Each wall is flat, endless, passes through zero and stands at right angles to its row. A trip goes straight from one point to another. List the walls that it crosses, first one first.

Walls:
(1): [-1.72,  2.43, -0.17]
(2): [ 0.23, -1.17, -0.32]
(3): [-0.89,  0.15, -0.11]
(4): [-3.82, -1.25,  1.37]
Trips:
[-0.80,  1.87,  0.18] to [-3.06,  0.04, -0.67] => none
[-2.27, -0.04,  2.87] to [ 1.15, -1.00, -0.18] => 1, 2, 3, 4
[ 2.05, -0.99, -1.52] to [ 1.58,  0.59, -1.56] => none
[-2.11,  0.63,  1.19] to [ 0.49, -2.18, -1.19] => 2, 1, 3, 4

Walls:
(1): [-0.42,  2.03,  2.49, -1.52,  0.33,  1.18,  0.49, -2.65, -1.69,  0.00,
  2.13]
(2): [-0.34, -0.91, -0.14,  0.01, -0.13, -1.69, -0.68,  1.45,  1.50,  1.16,
  0.43]
(3): [ 1.81,  0.27, -0.40,  1.32,  0.84, -1.32, -1.14,  0.60, -2.06, -2.95,
  0.40]
Trips:
[ 0.81,  1.77,  0.55, -1.86,  1.49,  1.55, -1.43, -0.90,  0.25, -1.45,
 -0.51] to [-0.35,  1.86, -0.35, -1.59, -0.10,  0.89, -2.15,  0.89, -2.21,  0.29,
 -0.14] => none
[ 1.10,  1.02, -1.31,  2.14, -0.69, -1.20,  0.91, -2.31,  1.94,  1.18,
 -1.41] to [-2.75, -0.20,  1.29, -0.22,  0.61,  0.83, -0.29, -1.73, -3.31, -0.01,
 -1.24] => 2, 1
[-2.33,  1.35, -1.08,  0.26, -1.66,  0.51, -1.46, -3.34, -0.32,  0.18,
 -2.47] to [ 2.15,  2.29, -3.29,  0.53, -1.63, -2.81,  0.89,  2.37, -0.18, -2.01,
 -1.20] => 1, 3, 2
[ 1.22, -2.73,  1.58,  1.97,  2.62, -0.45, -0.58, -0.42, -1.43, -2.89,
  3.02] to [-1.63,  0.62, -1.66,  1.60, -2.68,  0.65,  0.17, -3.30,  1.67, -0.18,
 -0.09] => 3
[ 1.09,  0.65,  3.74,  1.79, -0.58, -0.91, -2.64,  2.63, -1.53,  2.98,
  0.52] to [-0.98,  0.79, -0.66,  0.62, -0.42,  0.44, -0.42,  3.19,  1.27, -1.09,
  0.20] => 1
[-1.37, -1.17, -2.08, -0.45,  0.73, -2.01, -0.29, -0.31, -0.69, -0.93,
  0.17] to [ 0.47, -1.08,  2.65,  1.00,  0.92,  0.14, -0.75,  1.32, -0.07,  2.32,
 -2.06] => 3
[-0.42, -0.41,  2.10,  4.39, -0.93, -2.38,  2.51, -0.40,  1.39, -2.46,
 -1.09] to [ 2.65,  0.09,  1.22, -1.64,  1.71, -3.12, -0.64,  2.27, -2.80,  2.43,
  2.97] => 1
[-1.07,  0.53,  2.24,  0.54, -2.61,  2.24, -0.72, -1.76,  0.04,  3.31,
  1.33] to [-1.09, -0.84,  0.83, -0.42,  3.51,  2.48, -0.98,  2.01,  0.54, -0.11,
  1.63] => 2
[ 1.33, -2.62,  0.76, -1.82,  0.02, -0.18, -1.68,  2.51, -0.57,  0.32,
 -1.46] to [-1.02,  2.55, -2.96, -1.21,  1.96,  0.56, -0.48,  3.20, -0.06,  1.11,
  1.12] => 3
[-1.32,  0.52,  1.34, -2.16, -2.28, -0.72, -1.53,  2.57,  0.84, -2.77,
 -0.20] to [ 0.47, -0.77, -0.56,  0.13,  3.54, -0.67,  0.54, -2.51, -0.63, -2.07,
 -1.10] => 2, 1
